Each row is a point. Each copy is the shape, with its points in the same order, turned, moved and blurred by noise. Some copies are also mirrored. Which?

Shape (7 x 3):
[[-28  42  21]
 [-13 -18 -26]
 [ 10  28 -20]
 [ -2 -17   3]
 [-36  40  31]
 [  0  -9 -26]
 [-18 -33 -31]]
Copy 1, 7 rows:
[[ 36  18  36]
 [-10 -44  10]
 [ 36 -23  -5]
 [-16 -13   2]
 [ 30  26  44]
 [  2 -39  -2]
 [-21 -51  15]]
Copy 1 is: mirrored
Copy 2 (7 x 3):
[[-26  29 -37]
 [ 21  25  21]
 [ 27  22 -39]
 [  8   1  10]
 [-37  32 -34]
 [ 39  13   1]
 [ 33  26  37]]
Copy 2 is: mirrored
Copy 3:
[[ -5   2  61]
 [ -9  39 -11]
 [ 29  34  20]
 [ -3   6  -7]
 [-13  -1  65]
 [  8  38  -8]
 [-22  40 -23]]
Copy 3 is: only turned
Copy 4 (7 x 3):
[[ 10  55  32]
 [-31  -4  -4]
 [ -6  41 -24]
 [  1  -5   1]
 [ 15  53  41]
 [-23   5 -16]
 [-39 -16  -1]]
Copy 4 is: only turned

Shape (9 x 4):
[[ 12   0   6 -13]
 [ -4 -12  -8  -2]
 [-14  19 -13  14]
 [-18  13 -20 -15]
 [ 34  22  -5  -3]
 [ 95  -1 -18  -5]
 [  9   4 -15  30]
 [ -8 -39 -22  11]
 [ -6  21 -24   3]]
Copy 1:
[[ 12   4  -3 -10]
 [ 12 -15 -13   0]
 [ -2 -24   9  20]
 [  1 -33  12  -4]
 [ 30  16  22  13]
 [ 84  43  13  13]
 [ 15  -9  -8  36]
 [ 21 -34 -41   4]
 [  9 -24  19  17]]
Copy 1 is: mirrored
Copy 2 (9 x 4):
[[ -5 -11  17 -19]
 [ 12 -11  -3 -13]
 [ 12  27  -3 -12]
 [ 31  12  17 -22]
 [-19   6  13 -40]
 [-57 -28  -6 -78]
 [ -3   9 -23 -16]
 [ 26 -28 -27  -9]
 [ 18  23   1 -23]]
Copy 2 is: mirrored
Copy 3, 9 rows:
[[  7  -2   8 -18]
 [ -3  -4  -5   1]
 [ -1  29  -1  13]
 [-24  21  -4  -7]
 [ 29  22  -3 -29]
 [ 67  -2 -35 -62]
 [ 24  17 -15  15]
 [ -5 -25 -28  17]
 [ -4  31 -12  -2]]
Copy 3 is: only turned
Copy 4, 9 rows:
[[ 19  -6   6  -8]
 [  3 -12  -2   8]
 [ -9  21  -7  10]
 [ 10  12 -25   8]
 [ 33  19  24  -2]
 [ 77   1  67  14]
 [ -8  14  23  21]
 [-10 -27   3  39]
 [  6  26  -9  15]]
Copy 4 is: only turned

Shape:
[[-30 -42  16  17  -7   2  37 -30]
 [ 39 -29 -25 -11   1 -11 -36  19]
 [ 33  24   5   6  16 -30   9  26]
 [ 21 -28   8  12 -31  20  47 -41]
 [  1 -29  33 -42   2 -31   9  -9]
 [-33  33 -20  28 -23 -15 -11  37]
 [  9 -37  36 -45 -56  21 -36  34]
 [  1   2  12   3 -22  52  28  -8]
 [  1  -1 -15 -18  27 -28  23 -29]
 [ 20  -6 -39   6  26  -5  16  20]
 [ 13  21  40  10  -9  17 -21  15]
 [-25  25 -22 -27 -55  48 -14 -15]]
Copy 1, 12 rows:
[[ -6  -6  29  46  -7   8   7 -51]
 [-22   5  -9   8  45 -18  -3  48]
 [ 25  -3  19 -32  27 -26   9  10]
 [ -3  12 -10  40  39   1  18 -64]
 [-31  37  45 -11  21   8  19  -5]
 [ 55  19  19  16 -16 -37 -37  22]
 [  4  70  24  47  54  35  24  43]
 [ 36  29 -17  28  18  31   4 -32]
 [-27   8   5 -23  -1 -16  -7 -29]
 [  1 -18 -24 -12   5 -19   1  18]
 [ 42  19  22  -3  47  17 -14   6]
 [ 19  80 -34  40  14  12 -45  -7]]
Copy 1 is: mirrored
Copy 2:
[[ 35   6  45  29  35 -10   4 -44]
 [  6 -21   3  24 -34   1 -45  21]
 [ 39   1  -1 -20 -27 -23   0  33]
 [ 59  -6  20  17  -5  28   6 -56]
 [ 22  19  17 -17  28   0 -52  -7]
 [-26  12   3   8 -25 -64  27  -8]
 [-29  19  38 -12 -44  22 -67 -41]
 [ 10   4  24   2 -16  27  30 -41]
 [ 37  -4 -22  11  36  -8  -5   7]
 [ 20 -39   6  10  -8 -13   5  24]
 [  4  46  19  -4 -37   7   5   5]
 [-42  11 -29  16 -18  18  15 -62]]
Copy 2 is: only turned
Copy 3:
[[-34  32  10  35   9  16  28 -23]
 [ 33 -39  19  13 -15 -19 -23  -9]
 [ 32  -1  12 -14   1 -21   8  47]
 [-36 -11 -13  18   6  -4  58 -33]
 [ 17  24  46   1  23 -20  16 -26]
 [  2  30 -11 -28 -54  19 -23  27]
 [ -6 -20  23 -53  -5 -31 -33 -77]
 [-27  -7 -34 -19  18   7  12 -23]
 [ 35  16  -1  23  17   2  20   0]
 [ 24 -27   3  14   2  18   5  28]
 [-16   4  -8 -26   5 -40 -33   7]
 [  9  12 -60 -37 -15  17 -13 -61]]
Copy 3 is: mirrored

Shape, 13 rows:
[[ -4  24  40   4 -29   2 -26   4 -40]
 [ 10 -17  -4  35 -39 -35   0  23  24]
 [-29   3  36   0   5  -1   7  58  -5]
 [-22 -13  10  18  60   9  -4  26  32]
 [-35 -25   4  -1 -33   2 -23  -3  50]
 [-15  43 -15 -31  43  67 -17 -25  -4]
 [ 29  43   4  13 -20  22  35 -26 -27]
 [ 31  19 -28   0 -17  32  53  35  -3]
 [-37  -6  16 -17 -10 -23  11 -12   7]
 [-41   0 -21  13  14  32  20   4 -14]
 [  0  -9 -15 -31  20   1 -11 -11 -18]
 [ 34  20 -14 -22  36 -63 -14  29 -20]
 [ 34 -12  17  34  15  37  -2 -14  -8]]
Copy 1:
[[  4   6  36   1 -15 -28   8 -72   0]
 [ 20  25  -6  13   2 -33  10   7  47]
 [  2   6  12 -10 -36 -11  60 -13 -17]
 [-45 -17  14  -2  -6  16  52  23  -1]
 [-28   4 -13 -14 -36 -15   8 -14  69]
 [-64 -27   8 -13  -1  59 -15 -56 -28]
 [ 18 -15 -17  36  28   9 -14 -65 -21]
 [ 42   5 -40  13   0  34  -7 -11 -26]
 [-18  -9 -24 -30  -1 -34  28 -37  18]
 [-42 -14 -25   6 -21  -1  -3 -12 -29]
 [-17 -16  12 -43  19   4  -8 -21  -7]
 [  9  34  34 -37  64   4  29  -9 -20]
 [  0 -45  26  35   5  13  -6 -17   7]]
Copy 1 is: only turned
Copy 2 (13 x 9):
[[ 26  15   4  24 -15  12 -77  32 -24]
 [-15 -35 -24  34 -12 -27 -20   0  -2]
 [-18 -11  14  22  31   6 -36  64 -25]
 [-32   6  -8 -26  66  -1 -13  24 -12]
 [-38 -29   1  -5  -9  31 -32  -9  19]
 [ 40  51  -3 -52  29  66 -15  25  -5]
 [ 59  39   1  36  -9  16  -6  -2 -31]
 [ 48 -16 -13  32  12  22  35  29 -29]
 [-29  12  27  -2 -23   8 -21  18 -11]
 [-15  22 -22  -6  11  45  -1  25 -44]
 [ 17  10   4 -47 -12   5 -18  23 -29]
 [ 26   9 -10 -30  -7 -67 -14  63  -8]
 [ 35   6 -12  -1  38   5 -35 -24 -41]]
Copy 2 is: only turned
Copy 3:
[[-14  12  28  23  17 -27 -52   5  37]
 [-16 -27 -33  26  -3 -15  11  43  48]
 [ -1 -20 -14  60  10 -13 -35  -7 -14]
 [ 14 -24 -41  15  38  41 -21   4 -25]
 [ 12 -51 -27 -16   2 -10  -2 -15  41]
 [ 24  36  19 -45   1  44 -45 -26 -25]
 [-30  34  46  12 -24  36 -17  20  30]
 [-14   9  12  24 -62  22  -1  36 -16]
 [-22 -15  -3  10  20  -6   9 -32  20]
 [-34  -1 -23  -6 -15  30 -36 -16 -11]
 [-19  12   8 -28  23  -6  -4   5 -17]
 [ -5  52 -13  25  46 -24  26  41 -20]
 [-15 -15  20  -7  18  43 -40  49  12]]
Copy 3 is: mirrored

Shape:
[[-24  14  39 -15 -34 -27  35 -18  14  -7  -9]
 [-26   5  -8  37  -7  36  33  -1  17  24  48]
 [ 17 -41 -17 -37  43  38  50  16 -10   3  -7]
 [-20  28  12  40  16  23  26  33 -19 -17  11]
 [ -6  16  -4 -24 -20 -13  36 -32  12  23  28]
 [ 38  10   8 -21   9   8 -12   9  18  41 -10]
 [ 43 -37  47  35 -34  23 -18  41  40 -16  11]
 [ 53  28 -23 -19  32 -38  33 -11  49  16 -33]
 [-33  -4 -10   1 -35   1  24  34  45  -8 -17]
 [-26  22  35 -26 -39 -27  15  -6   7  48 -12]
 [ 21 -27  26  -5  26 -35 -37 -30  54  40  47]
 [ 27  -3  -2  27  21 -23  30  43  -4 -15  23]
 [ 31 -40 -10 -13  28  27 -12  -8 -16 -26  32]
 [  1  13  16 -42  43  23  47   4 -28 -20   8]
 [-21 -39  29  17  -6   5 -12 -21   6  19 -22]]
Copy 1:
[[  3 -15  10  48 -10 -35  24 -31   9 -24  -2]
 [-24  12  10  40  25  41  21  -8  36  39  -2]
 [ 39 -10 -21 -22  -4  34  43  48   3 -12  17]
 [-21  53   4  54   9  31  -6  31   0  -9  -6]
 [-10 -14 -20  13   4   0  45 -30   8  15 -18]
 [ 34  21 -23 -15 -21  -1  -7 -12  13  18  -5]
 [ 59  49  16  48  -5  30 -30 -43  11   5  41]
 [ 64  15 -57   3  20 -44  18   4 -24  14 -45]
 [  6 -11 -19  65 -20  -7   6   4  -7  28  33]
 [-10 -10  20  18 -34 -54  19 -23  14  15 -22]
 [ 23  33 -16 -36  44 -42   7 -56  48  25  33]
 [ 33  59  -1  26  19  13  22  10 -35  -7  13]
 [ 18  20 -33 -34  16  46   7 -11  -7 -29  41]
 [ -2  20 -16  -3  -7  15  44  29  14 -53 -19]
 [  0 -22  17   9  12 -16 -35  -9  28   2  19]]
Copy 1 is: only turned
Copy 2, 15 rows:
[[-29  20  -6   4  -9 -25 -16  24  29 -31 -15]
 [  4  31   4  56  -6  23  44   5  28  19  15]
 [ 20 -32   7 -16  63  32  53   6  18   2 -34]
 [ 23  29  -3  52  38 -10  32  -7  -1 -32  20]
 [-13  28   5  -4 -17 -15  19  27  26  24 -20]
 [ 20 -24  31  -3  20   8 -10  42 -10  19  10]
 [ 19 -42  13  16 -35  43  13  23 -12 -61  55]
 [ 72 -22   3 -26  13 -32 -22  36  35  22 -21]
 [  3  -5 -49  33  -1   6  13  54  16 -30  -8]
 [-46   6  12  15   3 -36 -21  56  15   3  -3]
 [ -1 -18   3 -36 -24  27 -25   6  19  58  59]
 [ 43 -11  -7  -1  14 -25  49   2  10 -19  36]
 [ 17 -11   0 -29  13  45  41 -27 -30   7   1]
 [ 10  25  20 -27  67   3  32  -3  12 -19 -22]
 [-32 -34  -8  26   1  16 -18  -8   1  -1   4]]
Copy 2 is: only turned

Shape (16 x 12):
[[-29 -25  -6 -12  18 -36  39  13   3 -60   3 -16]
 [  3   3 -63   0   4  28   4  -4  29  -8  43   2]
 [ -7  -1 -51  -2 -15 -26 -68 -24   2  -5   9  18]
 [ 15  -6 -21 -12   6  16  -6  43  16   8 -29 -19]
 [-22   8   4  -3 -16 -65  13  26   4   0   0 -16]
 [ 22  23  11  13 -22 -18 -22  32 -19  27 -14  61]
 [  6  16   0   3 -42  45 -23 -23  34  17   3   5]
 [  7  26   2  11  41  -1 -53   5  39 -65  29  16]
 [ 16   3  -5 -24 -25 -39  16 -43  18  37  23  20]
 [-14  21 -12  16  18 -50 -69 -32 -40 -45  -2 -13]
 [-31 -18 -46 -12  17  33 -40   3 -13  17 -19  26]
 [-13  41 -36 -50   0 -35   6 -39  18 -47  43  35]
 [ 26  28  11  31  -6 -10 -30  -5  -7   8  14 -25]
 [ 34   8  -6   8  -8  31  18 -13  30   6  29   4]
 [-15  14 -17  28  41  27   7  -3  23 -10  -5  -4]
 [-29 -16  16   2  23  12  16  13 -24  27  12 -31]]
Copy 1, 16 rows:
[[ 31 -57   0   3  11  42  25   8  25  37 -38  25]
 [  1  25 -38 -13  32  37 -18  46   6  27  -7 -25]
 [ 20  -8  23  -2  20  15 -16  43 -59  26  22 -30]
 [  2  -6   4   8   0  23 -36  22   4 -34 -33   4]
 [ 43 -48  26  -2  12   5   5 -28  16   4 -16 -15]
 [ 25  26  33   1  -1 -21 -17 -18 -22 -14  43  31]
 [ -6  38  -7  29   9 -41 -19  20 -20  17 -12 -28]
 [  1 -31  10  10  24 -10  -5  92  17  24  40  28]
 [ 48  13  14   5  56 -14 -40 -34  -3  51 -10 -20]
 [-10 -69  57  22  41  22   7  30 -47  22  43  -7]
 [ -5  33  36 -16  -1  37  -4  49 -53   0 -30   1]
 [ 48 -19 -20 -29  93  -6   4  34 -15  49   6  18]
 [-22  -4  24  39  25  -7 -16   4   6   3  32 -20]
 [ -6  35 -28  20  24 -10 -37   5  16  35  -9   1]
 [-48  -9   2 -28  10   4 -13  31   8  25 -22  10]
 [-23   8  43  12  17  28  19 -14  26   6 -41 -11]]
Copy 1 is: mirrored
Copy 2 (16 x 12):
[[-23  37 -30 -18  53 -51 -16   7  -7  13 -15  26]
 [-13  -9 -74   6  -5  21   3 -29 -32   2  -6  32]
 [-57  15 -45  -6 -32  53  -7  -9  19  15 -34   9]
 [ 26  31 -20 -22 -28 -10  15 -35 -22  18 -22   7]
 [-18  74 -39 -13   1 -18   3  28   9  21   7  -9]
 [ 14   0   2 -19 -60  23  -2  44  25  22  16 -14]
 [-16 -11  -5  11 -24  43  63 -13 -26  18   5  10]
 [-18  -1 -37 -44   9  28  30  13  27 -44 -44  49]
 [-32  21 -31  -4  11  51  -5   2 -21  27  49 -23]
 [-51  56 -10  11  -1  30 -14  12  60 -32 -54  13]
 [  3 -20 -30  11 -22  12  -6 -35  18  29 -52 -18]
 [-80 -11 -51 -22  18  19  -8  23 -25 -40   1 -15]
 [  6  43 -12  14 -16  46  29  11  19 -15   4  30]
 [  9 -10 -22  -1   5  36  25  -9 -33  -1  28  32]
 [  3  -8 -35   4  11 -14  31 -34  22  -8  -8  28]
 [ 45  30 -27  45  34  -6   9  -1  -1  23 -17  -8]]
Copy 2 is: mirrored
Copy 3, 16 rows:
[[-24 -21   1 -57 -24 -16  -4   1 -47  48 -28 -29]
 [-27 -26   4 -11 -46  22  -9   0 -16   0  -6  56]
 [-22  10  -9  51 -39 -49  -5  -6 -26   0  -9  32]
 [-29 -17  19  -7  25   6 -18 -24 -50   9  44  12]
 [ 14  -8  18 -49 -12 -47  21  -6 -43  19  14 -22]
 [ 35  25  19  28  13  -9  -2   8 -51 -43  15 -16]
 [-34  -3  -3   5  -1   3  -3 -41  18 -47  16  22]
 [ -3 -60 -44  11  -5 -36 -53  20 -19 -13 -25   6]
 [ 39  26  10 -18 -14 -26  23 -46   4   0 -17  31]
 [ -4   2 -36  45 -28 -65 -18  31  -4  40   1 -31]
 [-47  11  31  47  14   6  -2  23 -25   8 -13  21]
 [  9  33 -37 -38 -37 -40 -28  19 -15   7 -60  45]
 [ 17 -18 -12  13 -21 -18  -9  -8  11  -6  45 -17]
 [  3 -21  -3 -20 -18  27 -10 -38   0 -23  11  26]
 [-27 -49 -17  -7   5  27   7  17  -1  11   9   9]
 [-20 -28  58 -20  -5   6   8  19  19  30  18 -23]]
Copy 3 is: mirrored
Copy 4 (16 x 12):
[[  2  40 -33 -24  49  39   3 -39  27 -36 -12 -11]
 [ 22   0  -4 -37 -12  59   0  41 -14 -20  18  15]
 [ 59  -1  11   8   8  27 -41  17 -56 -13  20 -35]
 [ 27 -14 -19   7 -14  11  15   5  26   3 -29 -14]
 [ 13  -4 -57  -3  44  -7 -31 -21   2 -13  -9   1]
 [ 23   9  16  13  -5 -46 -64  27  -5   2 -46  -6]
 [ -7 -36  18  23  -3   2  -7  49  -7 -17  30 -24]
 [ 52   0  52 -40  45  37 -26  11  37   6  23 -31]
 [ -5 -10  -5  21  -7  -2 -45 -20 -22 -34  29  34]
 [ 42  22  18 -17  60  16 -33 -38 -45  20  12 -68]
 [ 51  25   2 -14 -35  -6  20  28 -33 -29  -5 -45]
 [  7   7  -2 -54   9  43 -76 -16  -5 -57  50 -18]
 [  6 -23  25   4  32   7 -15   1 -14  40  -1  -4]
 [-17 -20  25   0  -6  28  -5  24  11  -8   8  17]
 [ 14  34   8 -29   6  12  24  26  23  14  27  -8]
 [  1   6 -15 -25  13 -21  46 -17 -16  -8 -14   6]]
Copy 4 is: mirrored
